Every row gives one point. Before rounding, the points of a table are all equally far from one centre. They may lie mostly on one side of it. Where is the centre, to within rounding?

Points (9 x 3):
[[-40 -17  29]
 [ 29 -22  49]
 [-42 -36 -13]
 [-38 -48  -3]
 [ 60 -14  -1]
 [-20  -4 -44]
 [ 25 -19 -49]
 [-26 -58 -15]
 [ -5  20 -36]]
Centre: [  6 -18   1]

Points:
[[ 14  43  23 -51  18 -48  21 -39   4]
 [ 11   2 -23 -33  -8 -27  29  16  33]
 [ 60  22 -19   4 -13 -29 -23  -9  10]
 [  6  19  10 -38 -23  18  34 -17  -9]
 [ 34  49  -2 -16  29  26  29 -16   0]
 [ 35  19  -1 -18  19  18  19  29 -32]
 [ 43 -13 -19 -34 -20 -46 -14 -17   3]
 [ 48  27  -8 -50  -9 -16 -18   3 -42]
 [ 51  43  -2 -29   8  -2   9 -57  -6]
 [ 19  -4  12 -32 -43 -32   8  13  -1]
 [ 21  16 -18 -32 -35  17   3   9   5]
 [ 19   8 -21 -26  26  19  40   9  -1]
 [ 41  34   7 -51   4  31  26  -1 -17]
 [ 20  -8 -19  -1 -20 -27 -22 -16  -8]
 [ 20  37 -31  -5 -18 -16  22 -27   1]]
Centre: [ 29  17   9 -29  10 -15   2  -6   4]

Points, 19 rows:
[[-24  18 -36  11 -29  29 -26 -14   7  -7   8  24  20   9]
 [  6 -14 -14  21 -11  38 -49 -44   4   6  17  11  43 -18]
 [ 13  -6  22   5  -5   3 -25 -31  -8   4  29   0  60  -8]
 [  7   7 -45  10 -13  18 -28 -14  18  36   7  19  43  -1]
 [  9  34  -2  19 -32  20 -25  -4 -12  17  13  17  13 -20]
 [ 14 -10 -20   1 -31  16 -24 -38  13  -5 -22  22  33 -23]
 [ -7 -13 -27   2 -10  13 -26  -9   4  15  22  39  31 -36]
 [-16  21   2   6 -18  14 -18 -56  14  13  27  16  22 -27]
 [ -6 -12  22   7 -15  -4 -21 -20  13   1  18  -5  -3  16]
 [-17   6 -17  -1   2  44 -24 -18 -18  22   5  36  23 -14]
 [-17  -4 -39   5 -21   7 -51 -37  -3   6   1  18  35   6]
 [ 14  15   2  32 -12  21 -39  -3 -12  20  20   7  21  17]
 [-18  -5 -10   1 -16 -14 -19 -30  44  16   5  20  21 -10]
 [  5 -13  15   0 -14  28 -41 -31   9  23  35  25  42  -3]
 [-16   5  -5  -2 -19  12 -19 -27  12   6 -28 -20  39  25]
 [  1 -34  15  34  -5  -2 -12 -19  14   6  -6  -2  27 -18]
 [  1  28   8  11 -31  12 -28 -21  40  29   4   2  29  -1]
 [ -1  35 -17   4 -18   8 -24 -47  28  22   0  12  17  -5]
 [-23  10  14   6 -11 -14 -52 -30  12  -1  15  16  31  -8]]
Centre: [ -6   0  -6   7 -11  14 -20 -19   4  10   6   4  29  -6]
